Each point is reached from the start by the listed moves, each made once or not at all, plus a little noise. Say if it took an odd or an even number of moves. Then give how often each move was made.

Moves:
(1): [ 70  -8  17   1 -13]
(2): [  8  58   0   7 -11]
Start: [ -2  15 -17   1  -5]
Points:
[ 79  66  -3   9 -31] => even (1, 1)
[ 71   6   6   3 -17] => odd (1, 0)
[ -4  18 -16   2  -7] => even (0, 0)

Moves:
(1): [ 49  11  -5  -7  19  12   5   4 -15  -8]
(2): [-20  82   5 -17  10   2   3 -13   1  -2]
(3): [ 14 -10  79  13  15  26  24 -21 -11  -3]
(4): [ 5 14 -7 52  7  2 -2  8 -7 16]
(5): [-11 -12   1  -1  79  16  -2  -2  -1 -12]
(6): [-17   4 -13   6 -17  72   1 -12   6 -26]
(7): [ -4   0 -17  -7   9  12  58   5   8  -5]
(8): [ -7   8  19  -7  -1   9   3  63 -29 -10]
(9): [  3  11   5  10  -6   0  -2  17  62 -13]
Start: [ 23 -25  17 -38 -21 -31 -14   5   6 -15]
Points:
[ -5  65 109 -33 -16  78  15  40  35 -65] => odd (0, 1, 1, 0, 0, 1, 0, 1, 1)
[ 25  -9   6  17 -18 -28 -14   7   2  -2] => odd (0, 0, 0, 1, 0, 0, 0, 0, 0)
[ -9  76  37  -1  66  -1 -13  82  35 -35] => odd (0, 1, 0, 1, 1, 0, 0, 1, 1)
[ 44 -21  -3 -41  58  70 -12  -4  -4 -62] => odd (1, 0, 0, 0, 1, 1, 0, 0, 0)

Moves:
(1): [ 35   6 -15  -1   0 -13  -1 -15   1   2   7 -14  -3   0  -1  -6   9  -9
  10  10   0   2   8  -4]
(2): [ 1 22  1  0 12 -4  2 -2 -3 -3  4  6  8 -2 -2 -4  5 -6 -3  6 -5 -4  0  1]
(3): [ 1 -5 19  4  1 -1  5  3 -4  1 -1  2  5 -2 -5 -9 -1  2  9 -2  1 -8 -5  0]
(4): [ -1   0   1  26  -6  19  -5  -2  -7  14  -1  -4 -10  -2   2 -15  12  -9
   0  -5 -11   2  -6  -6]
(5): [ -1 -11  -4   8  26  -4  -5  -2 -10 -10  -7   7  -2   2   5   3   7   5
  -6   0  -1  -3   0  -6]
(6): [-2 -3  6 -5  8 19 -4 13 -2 -9 11  3  7  0 -1 -6  5  3 -3 -1  1 -5  5  4]
(7): [  1  -4  -9  -1   9   2  21   6  -5   5  -9 -10   2 -13 -10   7   9 -10
   8   4  -2  -3   5  -7]
(8): [  2   0  -5  -1  -5  -7  -2  26  -3   7 -11  -5  -8   9   1  -2  -1  -4
   3 -11  -5   3   7  -6]
(9): [ 4  4  1  4  4  1 -1 -2 20  1  1  2 -5  0  2 -4  4 -2  2 -6 -7 -1  0  9]
(10): [  0  -7   4 -19   3   0  -5   3   4  17  -1  -1   0   6   8  -3  -4  -5
   0  -3  -4  -1  10   9]
(11): [ -5  -1  10   6   2   2   5  -3   4   3  24  -6   0   2   7   4   9   1
   1 -11   1   2   4   1]
(12): [  5  -4  -9  -2  -2   6   4   8  -4   5   5  20  -4   3  -5   7   3  -5
  -3   0 -14  -5  -6 -10]
(13): [ 5 -7 -7  4 -3  1 -2  4  3  3 -5  8 23  0 -1  0 12  7  1 -7  3  9 -7  2]
(14): [ -1  -3   1  -3  -1   3   0  -3   0   0  -2  -1 -10  18  -8   0   7  -3
  -4   3   1   1  11  -1]
(15): [  8   8  17 -13   0   8   7   0  -6  -2  -6   2   2  16  25   6   2   9
   1   4 -10   6  -2 -16]
(16): [ 10   8   5   0   0   5  -3  -2  -3   3   1  -4   1  -4   2  20   4  -1
  -1 -12   3   3   1   7]
(17): [ -5   2   1 -11  -4   0  -7  -7  -5 -10   3   2 -10  -4   4  -4  19   3
   3   1   1  -5   9  -7]
(18): [  8   9 -10   5  -4  -3   0  -5   2   5   3  10   3   0  10   4   0  36
  -2  -3   1  -3   2   6]
(19): [ 0  2 -3 -1  0  2 -3  2 -1  1  1  1 -2 14 -2 11  6  3 25  5  3  2 -3  2]
(20): [  3  -4   5  18   0 -11   2  17   0   4   4  -1   2  -1  -3   9   7   4
   0  26  -1   7   9   1]
(21): [ -1   0  -8   1   5  16   5   9   1   3   3   8  -7   4   1  -6  12 -14
   0  -2  35   8  -1   2]
(22): [  0  -9  -3  -9   1  -5  -2  -8  -2   0   1   0  -3  -4 -11 -18  10  17
  -4   0   1  33  -9   2]
(23): [ 2  2  2  9  2  3  2  6 -5 -7  0  8  2 -6 -1 -4 -2 -8  6  1 -5  4 19  9]
(24): [  0  -2   6  -5  -7   0   8  -3 -11 -10   0  -1  -3   6   2  -3   5  -6
   4   5  -8   2 -10  25]
Start: [ 11  -5   1 -10   5  13 -15  -8 -17 -16 -10   1 -21 -24   2  -3  16 -15
  -8 -15 -14  -5 -13  -1]
Points:
[ 74  15 -16   8  37   5 -14  25 -26 -20   7  19 -36   7   4  15  72  -2
 -13   1 -50 -12  15  25] => even (1, 1, 0, 0, 1, 1, 0, 1, 1, 0, 0, 1, 0, 1, 0, 1, 0, 1, 0, 1, 0, 0, 0, 1)
[ 59 -23  -8  22  50  19  -5  23 -41  34   1 -14 -24   5 -16 -12 121 -35
  30 -13   5  47   9  -4] => even (1, 1, 1, 1, 1, 0, 1, 1, 0, 1, 1, 0, 1, 1, 0, 1, 0, 0, 1, 1, 1, 1, 0, 0)
[ 63   2 -28 -20  -2   2   0 -19 -17  -8   3 -19 -35   0  -4   5 112  17
  39 -35 -22  37   5  28] => odd (1, 0, 0, 0, 0, 0, 1, 1, 1, 0, 1, 0, 1, 1, 0, 1, 1, 1, 1, 0, 0, 1, 0, 1)
[ 64  -6  15 -55   9  43   8  30 -46  -7 -16 -10 -11  -8  24 -10  86 -37
  28 -30  -2   8   5   5] => even (1, 0, 1, 0, 0, 1, 1, 1, 0, 1, 0, 0, 1, 0, 1, 1, 1, 0, 0, 0, 1, 0, 0, 1)
[  9 -29  21 -39  42  41 -22  14 -36 -25  -5  20 -44  14  22 -22  80   6
 -23  16   9  38  20 -17] => odd (0, 0, 0, 0, 1, 1, 0, 0, 0, 1, 0, 0, 0, 1, 1, 0, 1, 0, 0, 1, 1, 1, 0, 0)
[ 53   1 -25 -21   4  27   9  15 -45 -24  20  11 -43   2  -3   4  87 -13
  42 -14 -43 -13  39  14] => even (1, 0, 0, 0, 0, 1, 1, 1, 0, 0, 1, 1, 0, 1, 0, 0, 1, 1, 1, 0, 0, 0, 1, 1)
[ 56   4   4  28  -2   1 -17   9 -31 -11  -9   5 -24 -18 -14 -52  99 -21
  49   7 -49  42  -4  26] => odd (1, 1, 1, 1, 0, 0, 0, 1, 1, 0, 0, 0, 1, 0, 0, 0, 1, 0, 1, 1, 0, 1, 1, 1)
[  7 -42  39  -3  -4  34 -25  36 -40   6  15  -1 -15 -16   5 -49  91  -1
   3 -24 -35  33  -7  23] => odd (0, 0, 1, 1, 0, 1, 0, 1, 0, 1, 1, 0, 1, 0, 0, 0, 1, 0, 0, 1, 0, 1, 0, 1)
[ 31  -3  47 -19  10  29 -20  37 -26 -29 -10   6 -42   7   1  -8  78   7
  29  -8 -31  37  27   3] => even (0, 0, 1, 0, 0, 1, 0, 1, 1, 0, 0, 0, 0, 1, 1, 1, 1, 0, 1, 1, 0, 1, 1, 0)
